Each wall is flat, endless, passes through zero and stands at right angles to its row. A trip goes straight from one point to another. Which walls does it cross, in order?
In the rows, zero is written as 128.

Walls:
(1): [  7 128]
(2): [129 116]
(3): [140 140]
(4): [105 195]
Trips:
[120 147] to [117 169] => none
[109 137] to [133 148] => 3, 1
[ 94 180] to [161 107] => 1, 4, 2
[155  83] to [151 190] => 3, 2, 4
[124 114] to [110 136] => 4, 2
[121 151] to [64 94] => 3, 2, 4

Walls:
(1): [139  51 117 132 145 150 148 113  86]
(2): [156 122 143 226 158 162 141 160  86]
(3): [226 121  99 114 165  97 155  94 122]
(4): [141 160  49 136 114 163 123 129  76]
(5): [125 146 121 187 249 123 160  96 182]
Trips:
[117 163 158 125 160  81 114  58 123] to [127 175 111  87 120 111 127 146 127] => 4, 5
[134  20 132 138 135 110 173 142 128] to [114  90  67 127 169 114 155 145  78] => 4
[ 95  36 115 124 114 116 121 119  68] to [111 156 184 191  96 186  60 155  77] => 1
[ 94 139  78  88 125  49 106 125  76] to [119 114 174 160  18 130  99 180 124] => 3, 4, 2
[ 78  69 138 111 137 160 100 136  87] to [155 114  72 147 119  75  61 136  72] => 4, 3
[ 73 161 129 148 125 120 173 110 109] to [132 120 180 113 156 123 145 184 152] => 4

Walls:
(1): [128 124 181 142 130 192 128 124 139 134 133 162 120 116 136  89 183 152]
(2): [106 144 138 156 182 111 150  90 145  96 165 141   7 157  78 166  97 126]
(3): [146 103  92  75  87  89 164 134 133  97 139  97 118 199 129 144 185  37]
(4): [117 178 130 124 139 109 108 120  40  80  97 126  41 158 144 172 116 168]
(5): [111  99 128 170  90 151 157 113  40 118 142  95  83 169 164 120 164 162]
(6): [ 90  49 124  93 120 154  69 191 166 171  97 127 113 136 144 135 128  91]
Trips:
[115 146 141 104 145 127 103 144 138 151 154 148  96 151 152 124 111 145] to [134  77 113 190 113 127 163 160 166 106 139 104 126 142 194 198 123 147] => 5, 1, 3, 4
[176  77 154 105  95 178 107 206 131 158 121 105  94  93  78 202 127 141] to [174  62 176 139 119 134 177 101 161  65 102 117 163 140 197  97  85 216] => 5, 6
[154 101 132 101 178  56 127  98 145  78 100  92 120 126 128 168  95  95] to [195 114  94 102 162 139 118  81  87  98 165 117  60 149 132  76 158 170] => 5, 1
[177 129 106 173 183 158 171 156 156  74 155  95  68 150  95 182 126 112] to [ 98 163 149 153  97 158 105  83 132  92 139  77 122 165  75  81 125 112] => 1
[205 129 106  89  80 193 111 141 140 165 146 132  85 126 137  79  65 118] to [161  76 138  93 114  53  92 137 110 166  46  87 105  43  65 146 184 100] => 3, 1

Walls:
(1): [187 182 170  61  99  94 162 136 111 114 102  95 130 172 171 153 210 156
  95 146 161 112  99 114 134 162 154 123 119 147 131 110 126 173 144 125
 107 157 113 149 144 100 106 171 116 107 136 121]
(2): [129 168 173 130 114  96 117 123 185 147  61 112 163 113 115 115  58 144
 158 154 103 165 111 133 126 135 128 108 135 103 123  91 124 126 129 156
  96 139 120 200 122 132 143 144  99 152 160 110]
(3): [145  79 112 136  96 112 137 112 112 104 139 113 108 202 122  67 136  96
 133  89  84 150 141 128 143 142 136 101 146 127 131 153 148 167 131 138
  73 159 134 172 110 129 135 104 126 124 100  88]
(4): [134 132 135 158 140 135 181 102 163 145 148  78 141  93 167  91  72 169
 156 133  96 115 129 218 105 135 134 146  76 157 102 132 115  89  92  64
 100 127 140 109  78 142 165 133 186 119 105 101]
(5): [109 113  82  75 116  95 149 100 175 141 182 107  87 135 138 111 130 113
 197 136 125 112 153  77  75 125 111 156 141 118 115 122 136  92 112 100
 112 133 122  91  64  85  99  99 122 145 150 156]
(6): [123 176 130  77 168  85 137  76 139 176 135 162 116  69 106  91 143 138
  89 116 105 132 176 148 179 164 160 122  91 162 166 139 143  93  97  95
 132 144 134 138  85 106 137  87  85 133 135  88]
(7): [163 162 137 141 165 129 173 112 111 116 178 156 144 135  87 188 151 159
 198 142 149 153 175 150 171 134 118 145 104 106 148 107 142 100 130 108
 138 122 180 129 150 141 168 139 176 137  97 131]
(8): [178 116 128 122 154 155 131 109  94 120 224 172 104 123 150 165 154 138
 129 165 118 139 111 135 134 162 131 134 106 182  81 146 147 163 109 129
  99 117 138 165 121 131 166 126 107  96  56 134]
Trips:
[162  63 139 135 123 122 130  87  97 183 136 180 114 148 172 143 128 185
 107 188  70  59 162 109 122 144 125 104 153  95 156 184 168 111 184 135
 109 120  87 106  86 160 120 123 137  91 132 114] to [163 127 163 160 131 100 135 143 136 113 141 124 107  92 147 100 145 156
 115  53 138 161 111 113 144 136 131 143 202  67  99 138 108 157  73 159
  90  98 134 124 188 157 104 146 125 153 130 136] => 4, 1, 6, 5, 2, 8
[ 96 130 159 134 127  89  99 154  48 120  78 137 125 134 138  50 108  96
 145 152  48 112 126 126 113 103 107  90 155 140 125 115 141 105  97 107
 157 131 112 161  95 134 114 111 114 163  91  94] to [103 143 120 127 126  77 160 147 100 114 162 154 131  90 132 127 107 164
 163 171  95 154 171 151 122 136 137  75 139 124 119  81 151 161 155 159
 116  62 137 133 143 139 114 122 122 122 105 105] => 8, 7
[161 100  92  99 124 132 139 175 166 102 118 125  95 159 130 119 102 131
 115  82 125 186 106 101  98 121 122 158 189  99 117 154  93 145 169 136
 116 109 146 174 178 110 135 131 111 123 129 123] to [142 116 150 134  99 131 140 168 135 126 134 160 150 102 141  80 144 140
  95 131  86  88 143  99 180 122  97 105 142 174 125 135 169  88 133 102
 140 114 114 232 151 132 104 154  80 129 157 162] => 5, 8, 6
[158  85 147  96  83 122 149 124 102  94 127 108  83 123 156  82 143 156
  94 172 154 139 136 132  94 111  96 119 113  91 118 105 136 160 128 142
 151  92 101 140  84 155 126 132  48  79 106 158] to [ 91  95 110  90 140 140 127 155 157 111  95 176 150  78 158  90  80 129
 150 129 145  96 151 150  98 179 151 139 191  70 119 123 108 110 139 175
 123 145 116 183 107  95  98 122 120 149 135 147] => 2, 8, 1, 3
[122 178 153  92 116 158 140 101  77 123 112 119 148 167 120 121 139 128
  70  45 147 147  63 147 159  95 132 149 112 114 119 142 118 123 158 107
 128 114 104 169 147 129 116 117 170  91 154 108] to [ 57 113 132 137 122 102 168 134 101 181 136 118 152 111 157 136  95  60
  93 160 135 135 101 129 143 170  86 139 145 168 167 132 131 109 164 130
 109  81 137 167 143  78 139 178  94 155 116 142] => 6, 2, 3, 8, 1
[113 123 129 101 163 139 177 120 120 144 170  99  87 161 121 140 114 151
 112 149  43  89 121 144  99 150 106 114 176 118 144 114 144 116  79 103
 173 118 171 159 126 112 167 129 134  73  95 107] to [122  85 109 136 165 131 159 102 154  75  87 162 152  98 134 105 125 138
 151  96 109 158 121 129 101 160 134  99 160 123 121 145 156 186 113  87
 163 147  63  84 128 105 101 132  99 112 131 125] => 7, 8, 4
